Every row gives one point. The points of each table are mixes of a few directions, plus a little noise. Count the directions of each table, and those that both share. Where both have some left over, give the other angles between the two spaces (their principal angles), to ten degrees, smallest first.

First (4 x 3)
[[-0.22  0.19 -0.08]
 [ 0.31 -0.18  0.16]
 [-0.48  0.03 -0.40]
 [ 0.39 -0.03  0.33]]
Second (7 x 3)
[[ 0.04 -0.60 -0.33]
 [-0.03  0.42  0.23]
 [ 0.00 -0.05 -0.03]
 [ 0.00 -0.08 -0.04]
 [ 0.02 -0.27 -0.15]
 [ 0.01 -0.16 -0.09]
 [-0.04  0.74  0.41]]
Directions: first 2, second 1, shared 1

First (6 x 6)
[[-0.37  0.31 -0.43  0.17  0.20  0.19]
 [ 0.31 -0.36  0.28 -0.23 -0.23 -0.11]
 [ 0.29 -0.24  0.53  0.19 -0.03 -0.04]
 [-0.13  0.12 -0.22 -0.05  0.03  0.03]
 [-0.04 -0.38 -0.46 -0.35 -0.21  0.24]
 [-0.06  0.55  0.30  0.27  0.23 -0.30]]
Second (6 x 6)
[[ 0.35  0.15  0.86  0.25  0.06 -0.40]
 [ 0.32 -0.17  0.18 -0.54 -0.32 -0.37]
 [-0.21  0.07 -0.22  0.24  0.16  0.24]
 [-0.23  0.02 -0.34  0.13  0.11  0.27]
 [-0.08 -0.13 -0.37 -0.28 -0.13  0.09]
 [-0.14  0.07 -0.12  0.20  0.13  0.17]]
Directions: first 3, second 2, shared 2

First (8 x 11)
[[ 0.17  0.32  0.24  0.18 -0.06 -0.13  0.43  0.16 -0.31 -0.21 -0.12]
 [ 0.14  0.15  0.24  0.15 -0.11 -0.02  0.20  0.06 -0.25  0.00 -0.06]
 [ 0.16 -0.05  0.32  0.18 -0.23  0.05  0.02 -0.01 -0.24  0.20  0.00]
 [-0.08 -0.20 -0.41 -0.16  0.18 -0.39  0.09  0.21  0.37 -0.58  0.09]
 [ 0.27 -0.17  0.21  0.20 -0.22 -0.30  0.25  0.21 -0.16 -0.27  0.05]
 [-0.57  0.66 -0.60 -0.47  0.65  0.43 -0.18 -0.28  0.35  0.15 -0.20]
 [-0.17 -0.05 -0.01 -0.10  0.02  0.43 -0.44 -0.31  0.06  0.58  0.01]
 [ 0.09 -0.68  0.01  0.03 -0.25 -0.06 -0.39 -0.04  0.19  0.15  0.23]]
Second (10 x 11)
[[-0.23  0.51 -0.21 -0.18  0.39  0.33  0.17 -0.01 -0.13 -0.49 -0.02]
 [ 0.03  0.02  0.05  0.17  0.21 -0.05  0.19  0.08 -0.36 -0.29  0.01]
 [-0.02 -0.12 -0.01  0.05  0.21  0.05 -0.04  0.00 -0.08  0.13 -0.02]
 [ 0.19  0.12  0.30  0.01  0.25  0.52  0.40  0.29 -0.25 -0.19 -0.01]
 [ 0.14 -0.57  0.13  0.27 -0.54 -0.57 -0.40 -0.19  0.02  0.45  0.09]
 [ 0.20  0.01  0.24 -0.09 -0.16  0.46  0.23  0.27 -0.08 -0.65  0.24]
 [ 0.03 -0.24 -0.19 -0.01 -0.24 -0.74 -0.08  0.01  0.53  0.48 -0.19]
 [-0.28 -0.10 -0.41 -0.30  0.28  0.14 -0.33 -0.14  0.45  0.21  0.00]
 [-0.04  0.55  0.15 -0.08  0.07  0.45  0.19 -0.02 -0.17 -0.02 -0.09]
 [-0.03 -0.17 -0.04  0.16 -0.47 -0.59 -0.33 -0.28  0.08  0.37 -0.01]]
Directions: first 3, second 6, shared 3
